Rows are points. The points of each table are mixes of a few directions, plus a little noise. How many directions does each table use, and how many do they share? Where both have some left over, give the other angles between the two spaces (their principal angles), to ten degrees, smallest first.

First:
8 -3
-43 22
-41 20
21 -10
55 -28
Second, 5 rows:
21 42
21 41
-24 -50
-16 -32
0 0
Directions: first 1, second 1, shared 0; angles 90

First:
-26 -26 43
7 7 -11
-7 -7 11
26 27 -43
Second (7 x 3):
-2 -6 -60
-14 -13 45
9 12 36
2 2 -6
-1 2 48
9 8 -30
-4 -6 -33
Directions: first 1, second 2, shared 1

First (5 x 3):
-36 -6 -7
60 10 11
-1 0 0
-4 -1 -1
-19 -3 -4
Second:
19 -4 23
26 9 -8
14 11 -22
-43 -18 21
-16 1 -14
Directions: first 1, second 2, shared 1

First (7 x 4):
-6 17 -6 -23
-6 4 -1 -15
2 10 -19 1
21 -12 60 38
-16 -31 16 -11
14 17 -4 15
-9 -6 -46 -5
Second (8 x 4):
-1 -27 -10 19
-16 3 12 -35
-2 36 -21 -26
-19 -5 13 -35
-8 -31 -18 10
21 18 -18 30
18 12 2 24
9 -6 41 14
Directions: first 3, second 3, shared 3

First (8 x 6):
-25 8 -13 -17 -3 -22
-9 -7 2 -10 3 -1
43 17 2 -4 -4 2
-26 6 -4 27 0 -5
-5 -14 -8 28 -12 10
-16 -12 -3 33 -4 10
6 -3 20 -28 20 6
32 4 4 -30 0 1
Second:
5 1 6 0 1 -3
12 3 13 1 4 -7
23 5 26 2 7 -15
1 0 1 0 0 0
-53 -12 -60 -4 -16 33
-12 -3 -14 -1 -4 8
-1 0 -1 0 0 1
25 6 28 2 7 -16
Directions: first 4, second 1, shared 0; angles 40

First:
-12 13 16 -3 -7 -20 6 -14
2 45 -15 30 -22 25 2 -32
-24 -4 19 0 -1 -13 2 4
-11 -25 11 -7 10 21 -13 39
19 -26 -5 -22 15 -17 1 11
10 -7 4 -13 4 35 -19 34
-3 19 -11 23 -10 29 -3 -7
11 -40 -19 -1 21 1 0 20
9 25 1 -7 -10 -60 23 -55
Second, 10 rows:
-2 7 29 6 -16 -3 27 -7
-1 -14 -11 4 5 4 -41 0
4 -5 5 -7 -7 -1 7 -19
9 -24 -59 -22 25 5 -53 -11
4 13 17 -11 -12 -6 53 -17
-1 -8 -28 2 17 4 -41 17
0 12 11 0 -4 -3 30 3
-1 4 25 4 -14 -2 21 -9
-1 -1 -40 -1 26 3 -33 28
-10 17 51 26 -21 -2 30 15
Directions: first 4, second 3, shared 0; angles 40, 50, 90

First, 8 rows:
2 1 -19 -29 20 -3 6 3 0
-3 -7 15 32 -28 4 -30 -8 22
14 10 40 60 -9 26 3 -12 2
5 -1 -26 -31 23 2 -15 -4 23
-13 -2 18 16 -25 -14 24 11 -35
4 3 -33 -50 36 -4 9 4 1
-5 -10 -24 -25 -1 -7 -33 -3 30
-5 5 29 28 -16 -4 37 9 -43
Second, 10 rows:
10 48 7 29 -17 30 -2 -36 -23
-6 -13 -30 -22 -9 -40 -22 -6 8
1 -44 -25 11 -21 -6 -2 -21 -13
-5 -39 15 7 5 43 32 23 -12
1 19 7 -12 18 -26 -11 14 22
13 55 12 9 11 -28 -22 -14 18
-13 -13 2 -16 -2 34 19 19 -14
12 -28 6 39 -9 18 13 -19 -13
-10 -3 8 -39 29 -26 -2 46 31
-3 17 -3 -5 -5 4 -4 -5 -5
Directions: first 3, second 4, shared 1; angles 60, 70

First, 11 rows:
-12 -11 0 -6 -5 15 11 10 5 -4 12
-6 7 22 -1 9 -8 11 -2 -22 13 -9
-12 -4 1 1 -9 19 12 17 12 -13 10
31 1 -40 7 -5 -13 -40 -17 28 -12 -2
-6 3 -9 11 -17 27 5 26 34 -32 10
22 49 34 24 22 -42 -11 -18 -34 14 -47
4 -12 -22 -4 -8 7 -10 0 19 -8 12
7 -7 -17 -1 -4 1 -11 -4 13 -5 5
-7 2 22 -6 12 -11 12 -8 -29 21 -7
-13 -10 13 -12 7 -1 14 -3 -21 18 4
-8 -17 -3 -13 0 5 6 -2 -4 8 12
Second, 8 rows:
2 11 17 13 -11 -19 -5 24 17 -42 -10
1 5 12 6 -6 -15 -3 13 7 -24 -7
-1 -8 9 -10 7 -18 -1 -8 -17 10 -2
3 16 -5 18 -13 16 -1 21 29 -30 -2
-3 -14 -26 -17 15 31 7 -33 -21 60 16
-1 -8 -3 -9 7 0 2 -13 -13 20 3
1 5 16 7 -6 -21 -4 15 7 -29 -9
-1 -7 -20 -8 8 26 5 -19 -8 36 11
Directions: first 3, second 2, shared 1; angles 60

First:
7 -11 6 16 -11 11 6 -11 1 -29 2
7 -16 8 16 -8 -40 11 21 11 56 7
-7 22 -16 -17 39 20 -10 22 0 -1 8
17 15 -5 15 14 25 0 9 6 -25 11
-20 -20 -7 -13 11 0 7 2 -9 -20 0
23 41 -14 -5 -4 -6 -5 -4 -6 14 -7
5 -28 -6 15 -8 -27 27 7 -6 -9 4
-33 -2 33 -28 -33 17 -36 -46 2 14 -24
Second:
17 4 8 -25 -1 -9 9 -1 -17 -13 22
13 -5 4 -11 -4 -10 4 -8 -12 -14 9
13 3 12 -30 -24 -24 -5 -7 6 -37 9
7 14 -7 -1 29 23 6 5 -15 20 10
33 -8 18 6 -22 -9 -5 -40 25 -25 -23
6 -24 4 27 -13 -7 1 -23 8 -2 -21
-23 8 6 28 -4 25 16 24 38 60 -13
5 2 3 -4 -8 -6 -8 -7 10 -15 -7
-4 28 -30 -2 49 32 -31 2 -14 -9 -9
-49 -4 -16 15 1 1 -2 37 1 26 -1
-18 -17 -3 -5 -3 -16 16 20 -29 9 24
Directions: first 5, second 5, shared 1; angles 40, 40, 70, 80

First:
-8 0 6 12 5 2 0 -3 8 4 -2 -1
-12 1 8 18 7 3 -1 -5 12 5 -3 -2
0 0 0 -1 0 0 0 0 -1 0 0 0
-4 0 3 5 2 1 0 -1 3 2 -1 0
41 -3 -27 -60 -24 -11 2 15 -39 -18 8 5
-11 1 7 16 7 3 -1 -4 10 5 -2 -1
24 -2 -16 -35 -14 -6 1 9 -23 -10 5 3
-12 1 8 18 7 3 -1 -4 12 5 -3 -2
0 0 0 1 0 0 0 0 0 0 0 0
-12 1 8 18 7 3 -1 -4 12 5 -2 -1
-5 0 3 7 3 1 0 -2 4 2 -1 -1
Second (9 x 12):
8 1 9 7 -7 6 -9 8 3 -12 1 -6
-11 0 -31 -12 29 0 15 -28 -30 33 -8 21
-3 -4 11 -3 -4 1 -7 -3 4 1 13 -5
12 9 -13 11 3 4 6 11 -6 -10 -23 4
-2 -5 18 -2 -11 0 -11 2 11 -5 16 -9
-7 2 -12 -6 5 -10 15 -1 3 7 -10 6
1 6 -3 4 -7 -11 13 18 16 -12 -16 -2
7 -3 15 6 -8 10 -17 2 0 -9 12 -8
-5 -5 6 -5 1 2 -6 -10 -2 7 14 -1
Directions: first 1, second 3, shared 0; angles 80

First, 10 rows:
-11 38 11 -4 -1 11 10 29 -8 16 -27 -10 -6 -9
-7 26 10 1 3 13 -1 21 -5 21 -8 -19 -4 5
-14 47 18 1 4 22 2 38 -10 33 -19 -29 -8 4
6 -19 -7 0 -1 -9 -1 -15 4 -13 8 11 3 -1
-5 15 0 -8 -7 -5 16 8 -4 -10 -27 16 -2 -21
6 -22 -6 3 2 -5 -8 -16 5 -6 18 2 3 8
12 -40 -7 10 7 -3 -23 -27 10 0 43 -10 5 26
8 -27 -4 8 5 -1 -17 -18 7 1 31 -8 4 20
6 -21 -10 -2 -4 -13 3 -18 4 -21 3 20 4 -8
-1 3 -5 -9 -8 -11 17 -2 -2 -21 -23 26 0 -24
Second (11 x 14):
13 4 -6 5 -12 -8 -21 -10 -2 -5 15 -2 0 -1
-9 9 3 -6 -3 4 -24 18 -16 10 25 -18 0 3
3 12 0 1 -3 -9 -22 3 -11 5 17 -7 -8 -1
-5 -17 15 7 46 -13 35 -12 7 9 -22 20 -28 3
21 -4 -34 4 -42 8 16 -16 60 -11 -24 -7 41 30
15 12 -12 2 -23 -6 0 -10 12 -12 -14 8 8 -5
-16 -24 19 2 46 1 40 -1 1 10 -21 16 -18 2
-9 -24 6 -5 -1 24 7 0 -12 -11 4 3 17 -7
-8 17 0 -7 -11 4 -11 18 -11 3 4 -10 4 -7
-1 -4 3 -2 -4 5 -9 -1 -14 -6 10 1 3 -10
-4 19 6 -2 7 -11 -11 11 -15 8 5 -2 -17 -9
Directions: first 2, second 5, shared 1; angles 30

First, 8 rows:
-1 -17 3 13 -2 -18 -11 9 9 14 3 -17 9 -3 -1 11 1 19
-4 -17 13 20 -4 -18 -10 16 8 24 -2 -20 9 -5 -4 14 -4 22
5 -43 -14 23 -3 -49 -29 7 26 19 18 -38 23 -4 4 23 8 43
1 17 -1 -13 2 19 11 -8 -10 -14 -4 17 -9 3 1 -11 -1 -19
-2 25 6 -15 2 27 16 -6 -15 -13 -8 23 -13 3 -2 -14 -4 -24
-6 34 21 -13 1 38 23 2 -22 -6 -19 27 -18 1 -5 -15 -10 -31
-9 19 32 5 -3 22 14 16 -14 14 -21 11 -11 -4 -9 -4 -13 -12
18 -18 -60 -20 8 -21 -16 -37 17 -38 33 -3 10 10 17 -4 23 3
Second:
6 -31 -18 13 -1 -35 -21 -1 20 7 16 -26 17 -1 5 15 9 29
3 -17 -11 6 0 -19 -12 -1 11 3 10 -14 9 0 3 8 5 15
-1 39 2 -27 4 44 25 -14 -23 -26 -11 37 -21 5 0 -24 -4 -42
5 -28 -17 10 0 -31 -19 -1 18 5 15 -23 15 0 5 13 8 25
0 40 -1 -29 5 45 25 -16 -23 -29 -10 39 -21 6 1 -25 -3 -43
-13 21 46 10 -5 24 17 25 -18 23 -27 9 -12 -7 -13 -2 -18 -10
-10 14 35 10 -4 16 11 20 -12 20 -20 5 -8 -5 -10 0 -14 -5
8 -24 -26 3 1 -28 -17 -10 17 -5 18 -17 13 2 7 8 11 19
3 -14 -10 4 0 -15 -9 -2 9 2 8 -11 7 0 3 6 5 12
Directions: first 2, second 2, shared 2

First (10 x 20):
0 -25 5 16 -60 33 7 9 -5 2 0 31 19 35 -3 34 17 16 -25 29
19 17 13 -26 32 -6 -18 -12 13 9 4 -15 -32 -14 -3 -10 -20 7 20 -22
-12 -4 -10 13 -3 -6 10 5 -7 -7 -2 1 15 -1 3 -4 7 -9 -6 6
-20 2 -17 14 14 -19 13 5 -9 -12 -4 -9 18 -13 6 -16 6 -19 -1 0
-8 10 -9 0 26 -19 3 -1 -2 -5 -1 -14 0 -17 4 -18 -3 -13 8 -10
-24 -3 -20 20 5 -17 17 7 -12 -13 -4 -4 26 -9 7 -13 12 -20 -6 6
2 16 -1 -12 36 -18 -6 -7 4 0 0 -19 -14 -20 1 -19 -12 -7 16 -19
47 1 39 -37 -20 40 -33 -13 22 27 8 15 -47 24 -14 31 -19 43 7 -5
14 -5 12 -7 -19 19 -8 -2 6 8 3 11 -9 14 -5 17 -2 16 -4 5
-18 -9 -14 19 -11 -6 15 8 -10 -10 -3 4 24 1 4 -2 13 -12 -11 11
Second, 10 rows:
12 1 3 14 -36 15 23 4 -2 12 12 28 4 38 -11 17 -1 4 -5 10
9 2 7 -15 -9 16 -12 -4 1 5 -8 -6 -1 -3 -3 18 -3 11 -2 2
-22 -23 -10 24 8 -17 2 10 0 -17 5 9 7 -4 13 -24 19 -8 -8 8
-7 -13 6 -23 10 12 -40 -4 3 -9 -20 -25 -1 -34 11 8 7 14 -7 3
-3 12 -4 -9 30 -16 -5 -4 1 -3 -4 -19 -6 -22 3 -15 -7 -9 11 -14
23 31 2 -2 -11 2 30 -6 -1 21 12 10 -5 27 -19 10 -21 -7 15 -11
4 25 0 -30 41 -11 -20 -12 3 1 -13 -38 -11 -38 1 -8 -17 -5 17 -22
-29 -56 -1 18 -19 11 -30 14 1 -26 -10 11 14 -9 23 -1 38 17 -31 30
-2 -13 -2 26 -27 2 23 9 -2 1 14 31 8 33 -2 1 10 -2 -9 12
17 36 -3 -3 12 -13 29 -7 -1 16 12 -1 -8 12 -15 -6 -23 -16 21 -19
Directions: first 2, second 3, shared 1; angles 40

First, 8 rows:
38 4 -9 31 40 22 -4 -15 3 -17 29 17 35 -27 -7 -8 -9 -60 -21 6 10 -26 -1 -13
-10 -3 -5 2 -16 -6 5 16 -10 -4 -12 1 -11 21 1 7 3 19 15 -4 1 13 -11 6
-7 1 -9 12 -4 -3 10 7 -4 -13 -7 0 -3 14 3 8 4 3 19 5 0 6 -17 -4
-26 3 29 -55 -10 -15 -10 -28 27 41 -6 -30 -19 -26 9 -11 4 31 -15 3 -20 -2 38 0
-25 -4 -2 -8 -32 -15 8 23 -12 0 -24 -4 -24 33 3 11 7 42 25 -6 -2 24 -13 11
-21 -9 -4 -4 -40 -14 5 37 -23 -1 -26 4 -26 45 -1 12 4 48 23 -15 4 29 -15 20
36 -5 -6 22 17 18 -11 8 -13 -9 19 25 22 -6 -14 -7 -12 -33 -25 -12 17 -11 2 7
15 12 7 0 45 12 -3 -48 32 2 27 -12 27 -54 6 -13 -2 -50 -21 22 -10 -33 18 -28
Second (9 x 24):
-7 -9 -1 -5 -9 -4 6 -2 -7 -5 8 6 12 -2 -20 8 3 -4 -9 8 -1 -15 15 8
-12 32 -23 52 37 -11 -12 3 4 -6 -17 10 -12 5 34 -10 -34 -3 42 25 -26 -21 -55 -8
-14 26 8 41 39 -15 -12 20 9 8 -4 44 -15 -9 36 -5 -49 21 37 34 -46 -32 -43 19
9 -17 -13 -25 -33 -14 -12 -15 -14 10 -5 -33 6 5 -29 -5 15 -6 -37 -23 16 2 42 11
-26 2 9 -5 9 29 26 5 2 -19 13 22 8 4 -9 15 13 -6 18 18 12 -2 -16 -23
43 -19 -7 -25 -30 -3 -7 -16 0 7 -7 -53 1 1 -5 -9 33 -11 -35 -47 29 45 36 -5
-31 3 9 -28 -8 20 0 2 -5 11 -3 5 -9 12 -13 -3 5 14 -2 -3 17 1 1 -12
18 -21 31 -39 -22 9 3 6 5 15 12 0 -1 -9 -9 2 17 16 -29 -24 11 26 38 13
20 3 -14 35 16 -10 8 -3 6 -21 3 -1 11 -7 13 7 -3 -21 16 13 -13 -4 -17 -2
Directions: first 3, second 5, shared 1; angles 60, 90

First (10 x 24):
10 3 5 -1 12 5 -5 -17 -4 7 0 4 6 10 15 -2 3 -8 11 16 -8 15 6 2
0 7 -2 -6 23 -21 10 0 -7 -8 -10 -8 21 -13 15 16 -10 -5 3 -10 15 3 -1 -5
2 10 -7 -10 15 -12 5 -8 -11 4 1 14 14 17 22 -6 -5 -14 4 10 5 -7 -5 3
8 -10 -2 24 5 18 -12 12 17 -4 4 -10 -15 -15 -20 2 -4 33 10 -6 -1 9 -8 -6
-20 9 -2 -8 8 -8 -2 -5 -4 5 -3 10 -1 5 -9 5 13 -9 9 10 0 -6 -14 3
-6 0 2 -11 -23 0 4 -3 -5 5 3 8 -5 13 0 -10 7 -16 -13 4 -6 -11 7 6
21 -24 -1 43 -6 35 -18 27 32 -11 9 -24 -28 -29 -35 -1 -12 60 6 -19 -2 14 -4 -11
-3 -4 -7 -1 -22 1 5 15 3 -2 6 5 -9 5 -8 -12 -4 4 -16 -11 4 -20 -2 2
-16 0 17 -22 -31 -4 7 -13 -9 4 -7 -4 -1 3 -2 5 20 -34 -17 3 -13 2 23 7
4 9 -4 -8 19 -14 7 -7 -10 0 -4 5 18 5 22 3 -7 -11 4 3 8 0 -1 0
Second (9 x 24):
14 0 -5 -2 -8 -10 13 7 -1 -6 7 3 12 7 23 -15 -24 -5 -15 -15 15 -9 11 -1
16 -2 1 2 0 14 -7 -12 -4 9 4 6 -2 16 13 -10 4 -3 3 17 -14 8 7 4
-14 4 8 5 21 -9 -2 0 7 -8 -10 -17 5 -29 -15 26 3 6 16 -9 8 17 -6 -8
-11 4 -10 -11 -16 -12 10 10 -5 -1 4 13 0 11 -1 -11 -3 -9 -16 -7 8 -27 -7 4
-13 6 15 -6 25 -19 6 -8 -3 -11 -20 -27 20 -36 0 39 3 -9 11 -12 9 26 9 -8
-10 5 -3 12 19 7 -14 -4 9 6 5 9 -9 2 -17 0 7 12 26 13 -1 6 -22 -1
4 -7 0 21 5 29 -24 -4 12 9 8 5 -24 5 -23 -5 13 24 21 20 -17 12 -14 1
-2 -6 -7 -6 -30 0 8 15 -2 -2 4 4 -9 6 -7 -12 -2 0 -25 -11 0 -25 3 3
16 -3 0 -15 -18 0 10 -6 -14 4 0 4 6 17 25 -11 -2 -18 -22 4 -8 -8 20 6
Directions: first 5, second 5, shared 4; angles 30

First:
-6 -16 -11 7 -6 13 11 -6 5 2 -1 4 -8 -14 -18 17 -5 5 -7 -2 -22 31 -6 8 10 -15 14 -9 22 0 26 -9
1 0 -3 3 0 4 1 -3 2 1 -1 2 -1 -5 -9 6 1 2 -2 2 -5 10 2 1 3 -7 10 -1 8 1 8 -2
-10 0 0 3 -10 5 4 -11 2 0 -2 4 -6 -5 1 12 -5 10 -8 -5 -14 27 -2 15 -2 -17 18 -11 18 3 22 -14
-10 -17 -7 4 0 1 -6 5 2 1 3 -4 -4 1 5 -3 -8 -8 6 -4 -3 -3 -9 1 -3 2 -2 -3 -1 -7 -7 -15
-1 -15 -8 3 6 0 -5 5 2 3 2 1 -4 -2 -6 -2 -6 -10 1 5 0 -7 -6 -1 2 6 1 1 0 -5 -9 -10
5 9 6 -4 3 -7 -4 -1 -3 0 -1 4 1 4 3 -4 1 0 -4 6 8 -10 4 2 -2 5 0 2 -4 2 -7 3
-1 12 17 -15 -5 -12 6 1 -6 -3 -1 5 -2 12 25 -10 -1 4 -8 -5 6 -14 -2 12 -6 15 -23 -4 -11 3 -8 13
15 35 14 -11 -13 9 29 0 -4 -11 -6 -10 19 -1 3 1 26 22 10 -15 1 13 15 -19 6 -2 -30 7 -14 12 23 59
21 10 -5 5 20 -6 -17 4 0 3 1 0 10 -1 -23 -4 9 -10 5 22 20 -25 15 -21 4 6 14 18 -7 1 -21 4
1 -3 4 -6 6 -11 -6 1 -3 3 0 9 -7 5 5 -5 -7 -6 -11 9 4 -16 -4 10 -2 13 -2 -2 -1 -1 -14 -8
-15 -15 -9 10 -3 3 -14 6 3 0 6 -15 2 5 13 -7 -5 -10 20 -11 5 -6 -6 -8 -11 -5 2 1 -8 -11 -12 -20
Second, 10 rows:
-1 -1 0 0 2 -1 -4 2 0 2 -1 2 3 2 4 -8 -4 1 4 -2 6 -7 -1 -2 -8 2 -1 4 -6 1 -9 -2
3 2 0 -1 -3 2 8 -3 0 -4 2 -3 -6 -4 -8 14 8 -2 -8 3 -12 13 3 3 15 -4 3 -8 11 -1 16 3
3 3 1 -1 -3 3 11 -4 1 -5 2 -4 -8 -5 -11 19 10 -3 -11 4 -15 16 4 5 19 -5 4 -10 16 -1 22 3
2 2 0 -1 -2 2 6 -2 1 -3 1 -2 -5 -3 -7 11 6 -2 -6 2 -9 10 2 3 12 -3 2 -6 9 -1 13 2
-3 -2 -1 1 3 -3 -9 3 0 4 -2 4 7 4 10 -16 -8 2 9 -3 13 -14 -3 -4 -17 4 -3 8 -13 1 -19 -3
-9 -8 -2 2 10 -9 -30 11 -2 13 -6 12 24 14 31 -52 -27 8 29 -11 42 -46 -11 -14 -54 14 -10 28 -42 4 -60 -9
-1 -1 0 0 1 -1 -2 1 0 1 0 1 2 1 2 -4 -2 1 2 -1 3 -3 -1 -1 -4 1 0 2 -3 0 -5 -1
2 2 1 0 -2 2 7 -2 0 -3 1 -2 -5 -3 -7 11 6 -2 -7 3 -9 10 2 3 12 -3 2 -6 9 -1 13 2
1 1 0 0 -1 1 3 -1 0 -1 1 -1 -2 -2 -3 6 3 -1 -3 1 -5 5 1 2 6 -1 1 -3 5 0 6 1
3 3 0 -1 -3 3 11 -4 1 -4 2 -4 -8 -5 -11 19 10 -3 -11 4 -15 16 4 5 19 -5 4 -10 15 -2 21 3
Directions: first 5, second 1, shared 0; angles 30

First, 8 rows:
0 -12 -13 -7 3 -1 19 13 -8 2 -2 -6 -7 -16 -2 -1 13 24 5 -23 -3 28 -10 19 2 -9 -4 25 22 1 15 16
-8 9 45 -22 -11 9 -28 7 13 6 -8 23 4 18 1 -3 -7 -11 -20 24 0 -20 10 -60 14 8 16 -21 -24 -4 -39 -20
-1 -14 -11 18 13 -2 6 4 -41 8 -10 -1 -3 -5 -1 0 5 -1 0 -17 -13 -13 -6 17 14 11 7 20 23 -3 17 -7
11 18 0 4 5 -14 -1 -18 -3 9 13 3 2 5 14 -17 -15 -18 7 35 2 -29 5 5 -3 -3 -24 -9 -13 -4 20 -4
5 9 -12 22 1 -12 2 -9 -8 -5 -3 -12 12 20 7 -5 0 -30 15 9 -10 -27 -8 19 -3 -2 -12 0 -1 5 23 -12
-16 -13 -2 -13 -10 11 -6 8 10 -3 7 -2 0 0 -21 13 -5 29 -10 -14 5 28 17 -11 -10 1 20 -7 -2 -3 -29 25
-2 10 14 -19 -16 5 -6 3 40 -11 3 1 5 8 -1 4 2 1 -1 8 8 18 1 -21 -9 -12 -1 -15 -19 6 -21 3
10 -7 -22 18 14 4 14 -9 -4 -7 1 -5 -11 -30 3 9 6 6 3 -22 10 16 -8 31 -3 6 -3 6 13 4 14 -2
Second, 11 rows:
-10 -14 2 11 -3 -7 -12 3 3 13 -2 -7 7 30 -7 0 11 -14 9 -3 -6 -16 -18 19 -8 -4 4 4 2 5 11 -2
-4 -18 25 -13 13 15 -12 8 0 17 8 25 -19 -29 -12 1 10 26 -28 -15 20 12 -1 -15 12 21 29 1 6 -8 -25 -9
14 15 -20 9 -2 -11 24 -1 12 -24 27 -12 21 -3 -14 -10 25 -18 7 -8 7 2 -8 24 -2 2 0 13 14 1 22 -21
-6 -1 -23 21 -13 -3 -3 -15 -7 -17 18 -13 22 17 -20 14 -5 -18 7 2 -5 -6 17 3 -13 4 5 -7 3 -7 -1 2
-3 -9 -19 16 -11 6 -3 -26 -19 -14 27 6 11 -14 -21 22 -8 -6 -6 1 5 9 31 -17 -6 13 6 -7 11 -21 -12 -1
8 34 5 -26 8 8 15 19 11 -17 -26 -5 -14 -16 25 -13 -28 26 -7 7 0 12 17 -18 8 -4 -5 -15 -26 15 -22 19
-6 1 8 -8 4 11 -8 7 2 -1 -5 4 -7 -6 -6 4 -14 18 -15 -4 5 4 16 -15 2 11 18 -14 -11 1 -27 8
-3 -2 25 -19 7 3 -11 12 -3 26 -42 8 -27 2 36 -7 -19 16 4 13 -12 -4 -12 -13 7 -16 -18 -2 -16 10 -2 19
11 14 -16 0 -8 0 14 -19 -16 -14 0 2 1 -21 17 6 -19 -3 8 16 -6 12 23 -19 3 -8 -27 -1 0 -11 5 9
8 0 8 -5 7 -6 8 7 7 9 0 3 -4 -5 7 -12 20 -4 4 -3 3 -1 -25 14 6 -6 -8 16 9 4 20 -13
-8 -19 5 15 -1 -15 -12 6 9 21 -3 -11 10 43 -5 -6 25 -26 18 -5 -9 -24 -40 35 -10 -12 -2 14 8 10 31 -9
Directions: first 6, second 5, shared 2; angles 60, 60, 60

First, 9 rows:
-19 -18 2 13 4 39 7 -6 -7 10 3 -7 -8 -4 -32 2 -16 24 -13 -4 -11 3 -17 3 4 10 17 0 32 6 -11 -11
21 19 -6 -28 5 -45 -1 14 7 -14 -1 4 -3 3 28 -2 8 -54 45 13 28 6 22 -22 -12 -1 -33 -14 -60 -1 19 23
24 13 10 -1 -12 -44 -15 13 14 -17 11 18 -17 7 18 4 7 -31 11 1 2 -1 23 -17 1 3 -22 -15 -26 -8 -6 5
-20 -18 4 20 0 42 5 -10 -7 12 3 -5 -4 -4 -32 2 -13 37 -27 -8 -19 0 -20 11 8 7 24 5 44 4 -15 -16
10 15 2 9 -15 -23 -14 -12 4 0 -11 6 37 4 39 -5 31 32 -41 -10 -16 -19 6 35 8 -28 14 30 19 -12 5 -8
18 20 -7 -21 1 -40 -3 6 5 -10 -8 2 14 3 37 -5 18 -29 23 8 19 -2 17 -3 -8 -13 -20 2 -41 -4 20 16
-13 -10 -3 1 8 26 9 -3 -7 7 0 -8 -4 -4 -20 1 -11 8 2 1 0 5 -11 -1 -1 6 7 -1 10 6 -1 -2
-1 -3 1 -2 3 3 2 5 0 -2 5 0 -13 -1 -12 2 -10 -12 12 3 4 6 0 -13 -2 9 -6 -11 -7 3 -2 3
-21 -16 -2 9 7 41 10 -9 -10 12 -1 -10 0 -5 -28 0 -13 27 -13 -4 -8 3 -20 8 2 6 19 4 30 6 -6 -9
Second, 8 rows:
13 -8 12 23 -24 0 -17 -5 -11 0 -7 17 2 13 7 -2 -1 14 -1 -12 -22 -7 9 3 13 5 13 -7 33 -1 -13 4
-4 -3 13 17 -8 9 -2 11 3 0 -12 -26 35 9 -1 -3 -3 44 -20 1 0 -12 -5 43 11 -12 19 4 20 26 -1 10
-13 2 -1 -14 21 -1 14 17 22 -7 25 -10 -33 -12 -30 11 -13 -23 -2 14 19 11 -5 -19 -12 11 -21 -10 -34 2 -6 -11
-19 -3 -12 -19 25 20 21 4 2 4 6 -19 -10 -12 -23 2 -12 -12 13 13 20 12 -14 -10 -13 5 -8 -2 -23 7 9 -1
-16 11 -2 -7 15 -5 11 5 23 -1 12 -19 10 -13 -3 7 10 19 -43 7 9 -5 -11 25 -5 -17 0 22 -11 0 3 -20
2 -10 -9 10 -12 21 -8 -33 -29 16 -14 27 5 2 11 -8 6 11 2 -19 -30 -3 -4 -9 6 2 21 11 45 -21 -2 -8
27 0 6 16 -31 -17 -24 -14 -19 -1 -17 28 12 16 34 -8 12 2 12 -15 -24 -9 18 -2 12 -2 8 -3 27 -11 -3 12
11 12 -7 -27 12 -28 5 14 8 -11 8 3 -20 -3 8 1 -1 -54 40 14 27 12 13 -32 -13 7 -32 -17 -55 -2 12 14
Directions: first 3, second 5, shared 3
